Each wall is flat, endless, passes through zero and stands at right angles to its row. A trip goes straight from one point to another. Which walls does it cross, in order?
(in the rows, 128 means zero)

Walls:
(1): 114, 152
(2): 72, 155
(3): 103, 148
(4): 111, 138
(5): 135, 156
(6): 114, 121
(7): 96, 53
Trips:
100, 89 to 178, 127 => 4, 2, 6, 7, 5
101, 104 to 94, 130 => 1
125, 105 to 163, 134 => 6, 7, 5
141, 168 to 114, 144 => 6
99, 129 to 119, 137 => 5, 7

Walls:
(1): 111, 142, 119, 127, 140, 98
(2): 75, 159, 120, 126, 87, 75
(3): 152, 166, 167, 126, 117, 151
(4): 127, 162, 142, 64, 144, 114
(5): 138, 143, 104, 165, 138, 114
(6): 147, 163, 104, 158, 164, 178
(7): 110, 108, 122, 148, 136, 156
(8): 139, 100, 152, 84, 149, 114
Trips:
133, 98, 168, 163, 130, 134 to 134, 108, 125, 114, 120, 122 => 3, 7, 4
123, 116, 94, 162, 124, 148 to 167, 127, 110, 140, 102, 126 => 7, 3
169, 154, 82, 121, 108, 192 to 164, 188, 95, 173, 125, 135 => 7, 1

Walls:
(1): 163, 140, 114, 153, 132, 94, 111, 73, 120, 156, 117
(2): 211, 123, 147, 157, 88, 129, 194, 128, 147, 130, 137
(3): 171, 120, 111, 147, 117, 79, 122, 80, 146, 86, 105
(4): 140, 164, 85, 162, 123, 137, 155, 166, 130, 121, 153
(5): 120, 175, 142, 158, 138, 125, 140, 117, 112, 140, 102
(6): 138, 144, 148, 137, 154, 96, 114, 160, 147, 176, 156
(7): 119, 108, 140, 122, 117, 83, 112, 99, 93, 85, 105
(8): 155, 142, 121, 59, 120, 165, 90, 117, 105, 154, 81
(9): 59, 117, 143, 89, 172, 106, 96, 134, 111, 94, 118
Trips:
111, 84, 159, 186, 89, 138, 106, 88, 95, 145, 138 to 168, 97, 137, 143, 161, 161, 107, 126, 97, 157, 167 => 3, 5, 6, 7, 8
130, 125, 104, 131, 112, 157, 172, 140, 160, 133, 116 to 157, 129, 118, 120, 142, 146, 173, 105, 136, 140, 146 => 1, 3
113, 103, 175, 155, 130, 138, 86, 138, 135, 132, 122 to 77, 154, 192, 146, 153, 114, 133, 114, 136, 144, 132 => 5
124, 144, 121, 116, 142, 124, 168, 129, 159, 92, 144 to 159, 121, 88, 126, 108, 121, 128, 155, 171, 155, 87 => 9, 6, 8, 1
115, 162, 95, 116, 147, 75, 118, 128, 115, 174, 172 to 122, 100, 118, 97, 139, 81, 131, 93, 153, 93, 165 => 5, 3, 7, 4, 6

Walls:
(1): 75, 116, 127, 115, 167, 89, 162, 118, 99, 137, 122, 130, 110, 121, 114, 138, 130, 129
(2): 160, 144, 102, 153, 137, 167, 85, 144, 134, 145, 134, 128, 156, 108, 94, 151, 95, 130
(3): 150, 109, 87, 167, 146, 113, 164, 134, 138, 110, 131, 164, 135, 134, 177, 89, 116, 131
(4): 176, 131, 142, 170, 181, 121, 132, 95, 117, 55, 157, 94, 156, 102, 75, 100, 127, 105
(5): 119, 149, 98, 53, 116, 72, 162, 92, 120, 152, 156, 78, 125, 140, 114, 158, 143, 138
(6): 128, 167, 170, 152, 148, 109, 96, 147, 122, 186, 78, 147, 110, 146, 132, 133, 126, 120
Trips:
123, 117, 145, 132, 169, 102, 115, 133, 102, 129, 127, 117, 148, 101, 138, 117, 122, 98 to 119, 149, 165, 147, 119, 169, 106, 123, 131, 136, 180, 126, 104, 166, 111, 104, 141, 165 => 3, 2, 1
111, 113, 112, 58, 149, 126, 137, 130, 144, 169, 144, 129, 131, 128, 107, 121, 132, 170 to 151, 149, 106, 89, 129, 155, 141, 144, 180, 123, 93, 105, 118, 129, 158, 142, 121, 147 => 1, 2, 3
145, 111, 91, 155, 131, 103, 86, 79, 111, 164, 103, 110, 105, 130, 128, 148, 180, 117 to 117, 197, 135, 97, 135, 147, 122, 143, 189, 152, 141, 131, 136, 138, 101, 142, 165, 132 => 1
108, 110, 152, 112, 99, 154, 207, 93, 166, 160, 102, 85, 128, 107, 107, 140, 138, 128 to 135, 74, 129, 188, 155, 155, 180, 170, 130, 128, 98, 131, 102, 107, 66, 67, 161, 166 => 4, 5, 3
158, 135, 88, 147, 101, 99, 141, 78, 127, 146, 125, 91, 171, 143, 144, 174, 150, 127 to 119, 149, 144, 100, 128, 162, 116, 148, 149, 91, 136, 105, 160, 123, 131, 111, 120, 90 => 3, 5
136, 132, 144, 109, 155, 131, 127, 144, 125, 116, 138, 165, 121, 102, 68, 136, 114, 94 to 124, 120, 119, 136, 135, 87, 176, 94, 164, 142, 171, 141, 111, 138, 86, 150, 149, 107 => 6, 5, 2, 3
146, 149, 145, 126, 66, 140, 136, 99, 143, 139, 134, 106, 139, 112, 116, 127, 92, 93 to 163, 160, 80, 132, 135, 100, 84, 142, 108, 178, 119, 102, 120, 132, 119, 118, 128, 118 => 6, 4
160, 87, 125, 99, 89, 170, 102, 118, 113, 141, 136, 184, 129, 165, 138, 116, 120, 139 to 139, 117, 152, 146, 125, 165, 99, 93, 132, 175, 162, 129, 131, 131, 136, 105, 147, 162 => 3, 6
158, 93, 135, 155, 113, 124, 173, 107, 141, 149, 129, 93, 158, 92, 129, 114, 120, 145 to 120, 112, 137, 221, 124, 160, 146, 147, 125, 104, 144, 60, 130, 103, 113, 100, 135, 102 => 5
